Each point is reached from the start by the listed moves, each made once or not at all, plus a little noise. Is the number of moves made odd or even? Then give how often each move was made.

Moves:
(1): [-0.85  1.63 -0.08  1.91]
(2): [-2.26  1.24  1.07 -2.49]
(3): [-0.49  0.26  2.58 -1.05]
Start: [ 1.87  0.69 -1.44 -0.03]
Points:
[ 0.75  2.54 -1.70  1.63] => odd (1, 0, 0)
[0.48 2.88 1.06 1.10] => even (1, 0, 1)

Moves:
(1): [ 0.61  1.28  0.33 -0.57 -0.52 -1.08  1.20 -1.60  0.00]
(2): [ 0.79  0.43 -0.36  0.22  0.73 -2.15 -1.42  0.44 -1.95]
(3): [-1.40 -0.15  0.03  1.46  0.52  0.52  0.51  0.83  1.70]
(4): [-1.65 -0.06 -0.94  0.10  1.58 -0.13  1.26 -0.32 -0.82]
(5): [ 1.91  0.93 -0.68 -0.75  0.01  1.23 -2.24  0.04 -0.34]
(6): [-0.70  1.28 -0.57 -0.36 -1.54  1.11  0.85  0.08 -0.67]
(7): [-1.80 -0.11 -1.48 -0.49  0.31 -1.51  1.10  0.75  1.13]
(8): [ 1.47 -1.00 -1.79  0.84 -0.27  0.47  2.40 -0.32  0.19]
(9): [-0.77 -1.43  0.27  1.48 -1.18  0.64  0.27 -1.82  0.61]
Start: [-0.19  0.41  0.58 -0.39 -0.99 -1.53  0.77  1.26  1.36]
Points:
[-3.66 -0.07 -1.94 -0.80  1.00 -3.19  3.27  1.75  1.78] => even (0, 0, 0, 1, 0, 0, 1, 0, 0)
[-1.23 -0.06 -3.48  1.24 -3.05 -3.09  4.07  0.30  0.62] => odd (0, 1, 0, 0, 0, 1, 1, 1, 1)
[-3.20  1.58 -1.41 -1.49  0.37 -4.49  4.39  0.21  1.53] => odd (1, 0, 0, 1, 0, 0, 1, 0, 0)
[-0.92  0.37 -4.21  1.83  0.21 -3.65  3.57 -0.60  1.89] => even (1, 1, 1, 1, 1, 0, 1, 1, 1)

Moves:
(1): [ 2.27  0.04 -0.70  0.12  0.02  0.64 -1.45  0.05  0.31 -0.26 -0.25  0.63
 -0.49 -0.39  0.70 -0.73 -1.19 -0.93 -0.31 -0.02  2.03  1.53]
(2): [ 0.79  1.05  0.02 -0.63  0.66 -0.07  0.64  0.54  0.10  0.04  0.95 -0.51
  0.12  1.24 -0.02 -0.94  0.27  0.15  0.35 -0.35  0.06 -0.62]
(3): [ 0.11  0.02  1.26  0.08  0.91 -0.23 -0.37 -0.93  0.07  0.64 -0.09 -0.78
 -0.76 -1.54 -0.44 -0.58  0.47  0.12  0.56 -1.04  0.84  0.39]
(4): [ 0.07  1.52 -0.57  1.28  0.05 -0.58 -1.39  0.58 -0.35 -0.63 -1.44 -2.27
 -0.75  0.26 -0.91 -0.82  1.50  2.35  0.14 -0.47 -0.82 -0.49]
(5): [ 0.42 -0.40 -1.74 -1.41  1.64 -1.57 -0.29  0.89  1.77  2.01 -0.85  0.89
 -1.34  0.13 -1.74 -0.42 -2.36 -1.08  0.52  0.28 -0.20 -3.12]
(6): [-0.44  0.49  0.11  0.43  2.58  0.10  1.92 -1.07  0.61 -0.68  0.77 -1.67
  0.41  0.24  0.16  1.42 -0.73  0.33 -0.86 -0.49 -1.54  0.08]
(7): [-0.24 -1.03 -1.21  1.05  0.52 -0.75  0.34 -0.75  1.09 -1.47 -0.76  1.88
  0.41  0.85  1.07 -1.60 -0.55  0.18 -0.97  0.21  0.21 -0.09]
(8): [ 0.21 -0.32  0.66 -1.36  0.57 -0.53 -0.25 -0.34 -0.58  0.75 -0.66 -0.34
  0.67  0.45  0.12 -0.11  0.35 -0.03 -1.43  0.69  1.01 -0.68]
(9): [ 0.73  1.29 -1.24 -0.54  0.16 -0.18 -0.65  0.90  0.11 -1.45  0.12  0.81
  0.91  0.24 -0.45 -0.04  0.43  0.15  0.64  0.53 -0.24  0.42]
(10): [ 0.12 -0.16 -0.48 -0.16 -0.38 -0.71  0.26  0.53  1.79  0.41  0.67 -1.08
 -0.45  0.23 -1.13  0.08 -0.24  0.01  0.11  0.27 -0.07  0.93]
(11): [-0.33  0.58 -0.18  0.33 -0.52  1.19 -0.07  0.28 -0.40  0.50 -0.68 -0.55
  0.31 -3.09  0.82 -0.89 -1.14  1.45 -0.41  1.75  0.31 -1.18]
(12): [-0.89  0.30  1.51  0.75 -0.99  0.06 -0.60  0.09  0.18 -0.16 -0.42  0.59
  1.02  0.44 -0.12  0.07  0.43  0.02 -2.30 -0.75  0.38 -0.40]
(13): [ 0.08 -0.63 -0.37  0.73 -0.73 -1.28  1.69  1.71 -0.30 -1.72  0.23 -0.15
  1.21  0.44  0.92  0.60  0.32  1.04 -0.16 -1.25  1.28 -1.43]
(14): [-0.81  0.14  1.43 -1.07 -0.24 -0.03 -0.13  0.00 -1.44 -2.01  0.86 -1.11
 -0.34  1.24 -0.37 -0.19 -0.48  0.11  0.06 -0.21  1.32 -0.50]
(15): [ 0.13  0.26  0.85  0.72  1.00 -0.32 -0.68  0.63  0.89 -0.15  0.93 -0.76
 -0.22  0.07  1.99 -0.41 -0.96 -0.95 -0.29  0.33  0.14  0.24]
(16): [-0.11  0.13  0.71  0.42  0.80 -0.02 -0.01  0.31  0.05  0.08  1.15  0.59
 -0.17  0.47 -0.72  1.49  0.39  0.65  0.24  0.33 -0.13 -0.88]
(17): [-0.85 -0.57 -0.09 -0.80  0.56  1.73 -0.43  2.12 -0.20  0.34  0.57 -0.09
  0.30  0.41  0.02 -1.34  0.45  0.19  0.99 -0.64 -0.83  0.43]
(18): [-1.18  0.94  1.78 -0.68  0.30  0.48 -0.93 -0.49  0.48  0.14 -0.38 -0.09
 -0.48  0.43  1.13  1.96 -1.39  1.45  1.92 -0.14 -0.29 -0.60]
(19): [-0.78  0.58 -0.21  0.65  0.40 -0.05  1.07  0.18 -0.15 -0.57 -1.08  0.46
 -0.02  1.22  0.24  0.39  0.29 -0.07  0.74 -0.30  0.53  0.66]
(20): [-0.05  0.55 -1.57 -0.45  0.89  0.71 -0.22 -1.47  0.45 -0.92  0.35 -0.45
  2.18  0.59 -1.14  1.82  1.00 -0.99  1.32  0.98  1.42 -0.62]
Start: [-1.09 -1.73  0.55  0.66 -2.28  0.01 -0.58  0.48  0.09  1.27 -0.81  0.18
  0.30 -1.26  0.29  0.12 -1.01 -0.31  0.36  1.59 -0.94 -0.63]
Points:
[-3.50  0.86  5.51 -2.18  1.05  0.67 -4.67  1.73  2.04 -1.16  2.27 -2.46
  3.04  1.58 -0.95  2.96 -0.66  0.32  2.29  2.19  2.47 -1.71] => odd (0, 0, 1, 0, 0, 0, 0, 1, 1, 1, 0, 1, 0, 1, 1, 1, 1, 1, 0, 1)
[-0.90  3.16 -1.43  0.64  5.53  1.75 -4.28  1.14  4.61 -0.80 -1.82 -0.89
  2.18 -1.17 -1.23 -0.55 -3.51  3.87  2.00  2.00 -0.04 -6.14] => even (1, 1, 1, 1, 1, 1, 1, 0, 1, 0, 1, 1, 0, 0, 0, 1, 1, 1, 0, 1)
[-0.31  1.33  5.68  2.00  1.64  1.33 -1.36  0.42  0.15 -0.65  2.46 -3.41
  0.13 -2.41  2.25 -0.42 -3.90  0.57 -2.51  1.02  2.44 -1.75] => odd (1, 1, 1, 0, 0, 1, 0, 0, 0, 0, 1, 1, 0, 1, 1, 1, 0, 0, 0, 0)
[-3.37 -1.07  3.54  0.08  0.74 -0.58 -2.15  2.53  0.07 -2.71 -1.52  0.98
  2.52  1.93  2.37 -3.54 -0.70 -0.06 -1.58  0.06  2.54  0.01] => odd (0, 0, 1, 0, 0, 0, 1, 1, 1, 0, 0, 1, 0, 1, 1, 0, 1, 0, 1, 0)
[-2.82 -1.99  0.59  4.47 -2.00 -1.04 -1.49  4.41  1.36 -2.48 -1.73 -1.04
  2.49  1.45  3.15 -3.26  0.02  2.48 -2.49 -1.00 -0.65 -2.27] => even (0, 0, 0, 1, 0, 0, 1, 0, 0, 0, 0, 1, 1, 0, 1, 0, 1, 0, 0, 0)
[-4.02  1.97  1.96 -2.05  3.12 -0.75 -0.52  3.96  2.41 -0.49  0.09 -6.55
  3.00  2.13 -2.74  2.73 -2.39  5.07  0.87  1.28  1.01 -9.49] => even (0, 1, 0, 1, 1, 1, 0, 1, 0, 1, 1, 1, 1, 1, 0, 1, 1, 1, 0, 1)
[-3.97 -2.65  0.74 -2.68  2.56 -1.21  0.06  1.63  1.14 -1.62 -2.31  0.27
  2.11  3.02 -0.07  0.97 -2.85  0.66  4.05  0.19  4.31 -6.07] => even (0, 0, 1, 0, 1, 0, 1, 1, 0, 0, 0, 0, 1, 1, 0, 0, 1, 1, 1, 1)
[-2.59  0.19  2.72  1.74  3.65 -3.60  2.02  1.57  4.12 -2.64  0.33 -0.89
  1.96  1.55  3.65  3.50 -2.61  2.66  0.86  1.33  0.40 -1.94] => odd (0, 0, 1, 0, 0, 1, 1, 1, 1, 1, 0, 0, 1, 0, 1, 1, 0, 1, 1, 0)

Moves:
(1): [-0.55 -0.62 -0.15  0.24  0.26  0.34 -1.13 -0.68 -0.29  0.20 -0.39  2.08
  0.36 -0.01  0.87  0.48  0.45  0.84 -0.78  0.52 -0.72  0.00  1.39  0.20
 -0.66  0.28 -0.77]
(2): [-0.76  0.32 -0.46 -0.54  0.24 -1.50  1.17  0.46  0.51 -0.20  1.15 -0.95
 -0.90 -0.74  0.08  0.40  0.69  0.13 -1.12 -0.43 -0.83  0.65 -1.41  0.55
 -0.78 -0.54  0.77]
(3): [ 0.49  0.13  0.74 -0.25 -0.44 -0.09  0.66 -0.03  0.37 -0.95 -0.11  0.97
 -0.32 -0.57  0.78  0.39 -0.27 -0.20  1.02  0.74  0.26 -0.76 -0.14 -0.32
 -0.84 -0.17  0.08]
(4): [-0.34 -0.45  0.12 -0.20  0.66 -0.42  0.10 -0.75 -1.58 -0.19  0.72  0.55
 -0.17 -0.64 -0.14  0.35  0.04  0.25  0.60  0.20  0.56  0.28 -0.74 -0.77
 -0.39  0.93 -0.96]
(5): [-1.00  0.13  0.37 -0.23 -0.29 -0.75 -0.94 -0.14  2.16  0.24 -1.38  1.54
  1.39  0.20  1.25 -1.19  0.27  0.09 -0.39 -1.20  0.76 -1.17  0.31 -0.84
 -0.07 -0.63 -0.63]
(6): [ 0.38 -0.98 -0.29  1.32 -1.55 -0.76 -0.56 -1.98 -0.47  0.93 -0.11 -0.51
 -0.19  1.01 -0.52 -0.40 -0.43  0.16 -0.52  2.00 -0.67  1.35 -0.96  2.28
  0.15  0.05  2.64]
(7): [ 1.00  1.67  0.17 -0.41 -0.90  0.46  1.71 -0.89  0.86 -0.50  0.22 -1.89
 -0.26 -0.67 -0.70  1.02  0.95 -0.12 -1.15  2.16  0.20 -0.33 -0.56 -0.80
  0.29 -0.87 -0.58]
(8): [-0.78  0.08 -0.80 -1.38  0.74 -0.18 -1.09 -0.51  0.04 -0.32  0.90 -0.30
 -0.80 -0.06 -0.58  0.31  0.25  1.24 -1.01  0.97 -0.73 -0.18 -1.43  0.15
  0.78  0.58  0.20]
(9): [ 1.44  0.57  0.09 -0.07 -0.23  0.69 -0.01  1.40  0.43  0.52  0.55  0.04
  0.12  0.42 -1.37 -0.34  0.18 -1.27 -0.18 -1.00 -1.24  0.15 -2.05 -0.19
 -0.23  0.14  0.57]
(10): [ 0.47 -1.67  0.09 -0.15 -0.10 -0.08 -0.21  1.31 -0.27  0.45  0.37  0.57
  0.21 -0.33 -0.77 -1.22 -0.48 -0.48  0.56 -0.99  0.27 -0.14  0.83 -0.40
  0.10  0.62  0.87]
(11): [-1.14 -1.64 -1.96 -0.83 -0.71  1.90 -1.01  0.52 -2.03 -0.95  2.22  0.63
 -0.93 -0.95 -1.90  1.00  0.06  1.78  0.02 -1.57 -0.28  0.72 -0.04 -0.85
  1.23  0.28  0.03]
(12): [-0.50 -0.84 -1.45 -1.38  0.20  0.90  1.49  1.00  0.23  2.13 -0.72 -0.57
 -0.46  0.66  0.51 -0.03  1.00  0.61 -0.81 -0.05 -0.41 -0.37  0.51  0.34
  0.32 -1.96 -0.33]
(13): [-0.97  0.57  0.48  0.45 -0.53  0.96  0.78 -0.52 -1.87  0.61  0.05 -0.76
  0.62  1.56 -0.23 -0.73  0.68  0.14 -0.25  0.75  0.42  1.15  0.58  1.92
 -0.43 -0.21  0.77]
(14): [-0.15 -0.61  0.71  0.47  0.46 -1.11  1.32 -0.16 -0.56  0.92  0.25  0.13
  0.39 -0.92 -0.20 -0.19 -1.08 -1.30  0.75  0.93  0.38 -0.24 -0.86  1.34
 -0.36  0.28  0.46]
(15): [-0.18 -0.11 -1.41 -1.35 -1.30 -0.39 -0.38  0.20  0.43 -0.17  0.64  1.04
  0.78  0.31 -0.70  1.27 -0.40 -0.58 -0.93  0.83 -1.39 -0.69  1.22 -1.40
 -2.11 -1.39 -1.66]
(16): [-0.14 -0.45 -0.82 -1.13 -0.26 -0.71  0.11 -0.06  1.09  0.53  0.20  0.46
  0.73  0.16 -1.28  0.18  0.13 -1.83 -0.12 -0.42  0.56  0.22  0.23 -0.57
 -2.02  0.98  0.52]
(17): [ 0.74  0.57 -0.74 -0.04  0.52 -0.34  0.85  0.88  1.87  0.58 -0.51 -0.84
  1.04 -0.07  1.25 -1.37 -0.38 -1.85 -0.61 -1.59 -0.02  0.52 -0.42 -0.60
  0.65 -0.48  1.76]
(18): [ 1.76 -0.44 -0.47  0.53 -0.47 -0.37 -2.25 -0.50 -0.04 -0.34  1.05  1.79
 -0.31  0.27 -0.39  0.02 -0.76 -0.34 -1.56  0.32  0.13 -0.25 -0.12  0.74
  0.29 -0.06 -0.23]
(19): [-1.82 -0.53  0.68 -0.91  0.34  1.02 -0.01 -0.46  1.03  0.50 -0.03 -0.11
 -0.34  0.22  0.44 -0.48  0.08 -0.31 -0.06  0.54 -0.33 -0.26 -0.79  0.05
  0.32  1.41 -0.94]
(20): [-0.89 -1.21  0.28 -0.63  0.14  0.39 -0.35 -0.32  0.28  1.15 -0.68  0.76
 -0.91 -0.99  0.83 -0.55 -0.34 -0.05 -0.28  0.15 -0.05 -1.71  1.10 -0.41
  0.49 -1.49 -0.30]
(21): [ 1.72 -0.17  0.01 -0.60 -1.25  0.02 -0.83  0.44  0.72 -0.21  0.84  0.71
  0.63 -0.25 -1.09  0.79 -0.37 -0.09  0.64 -0.15 -0.76  1.11  0.93  0.52
 -1.41 -1.29 -0.18]
(22): [ 0.99 -0.29  0.91 -0.22 -0.08 -1.41  0.51 -1.12  0.40  1.03  0.09 -0.02
  1.15 -0.23  0.22  0.20 -0.49 -0.33 -1.55  0.18  0.45 -1.76 -1.61  0.10
 -1.55 -0.78  0.45]
(23): [ 1.15  0.05  0.71  1.01 -0.81 -1.37 -0.51 -0.54 -0.25 -0.06  0.18  0.47
  0.25 -0.12  0.76  0.79  0.14  0.00  0.08 -0.22  0.28  0.22  1.54  0.04
  0.83 -1.09  0.59]
(24): [ 1.97 -0.47  0.20  0.65  0.30  2.30 -0.37 -0.09 -0.68 -1.35  1.19  0.04
 -0.42 -0.28 -0.13 -0.50  0.06  0.33  2.15  0.04 -1.22 -1.85 -2.21  1.78
  0.12 -0.40 -0.95]
Start: [-0.56 -0.46 -1.40  1.00 -2.15 -0.58  2.02  0.25  0.45  0.38  0.16 -1.48
 -0.47 -0.45 -0.57 -1.33 -0.52 -0.41  0.09 -0.41  0.50  0.99 -1.12  0.75
  0.27 -0.22  0.27]
Points:
[ 0.45 -3.83 -3.95 -4.06 -3.55  3.64  4.96  2.81  2.97  1.52  3.79  0.63
  0.47 -3.20 -2.48 -2.77 -0.71 -3.52  1.06 -1.33 -2.11 -2.99 -5.81 -1.78
 -0.69 -2.24 -2.09] => odd (0, 0, 1, 1, 1, 0, 1, 0, 1, 1, 1, 1, 0, 1, 1, 0, 1, 0, 1, 0, 0, 0, 0, 1)
[-3.18 -3.46 -4.46 -2.46 -2.83 -0.45  4.27  2.55  1.52  5.23  0.30 -0.27
  0.34  0.16  1.24 -2.86  0.71 -1.59 -4.03 -1.23 -2.17  0.61  2.68  1.14
 -2.24 -5.34  1.43] => even (1, 1, 0, 0, 0, 0, 0, 0, 0, 1, 0, 1, 1, 0, 1, 0, 1, 0, 0, 1, 0, 0, 0, 0)
[ 2.52 -6.02 -3.18 -0.58 -3.76  2.02 -2.42 -3.59 -2.37  1.61  5.41  3.56
 -2.29 -0.86 -1.97  0.45 -0.24  2.30 -2.78  2.12 -3.62 -1.80 -7.95  4.43
  0.78 -0.86  0.89] => odd (1, 0, 1, 1, 0, 1, 0, 1, 1, 0, 1, 1, 0, 0, 0, 0, 0, 1, 1, 0, 0, 1, 1, 1)
[ 3.80 -5.47 -4.09 -3.10 -7.04 -3.07  3.87  1.06  6.44  5.71  3.41  1.35
  1.10 -3.48 -3.99 -2.65 -2.00 -5.39 -5.32 -1.40 -0.66 -1.02 -5.19  1.64
 -3.75 -6.10  6.06] => even (0, 1, 1, 0, 1, 1, 1, 0, 1, 1, 1, 1, 0, 1, 0, 1, 1, 1, 0, 1, 1, 1, 0, 0)
[ 3.90 -3.92 -3.43 -2.02 -5.40 -6.00  3.39  1.18  3.53  4.94  3.29  1.41
  1.81 -1.43 -1.19 -0.53 -1.50 -3.56 -4.21  1.55 -4.73  0.76 -3.26  3.32
 -4.60 -6.10  5.81] => even (1, 1, 1, 0, 0, 1, 0, 1, 1, 1, 0, 1, 0, 1, 1, 0, 1, 0, 0, 0, 1, 1, 1, 0)
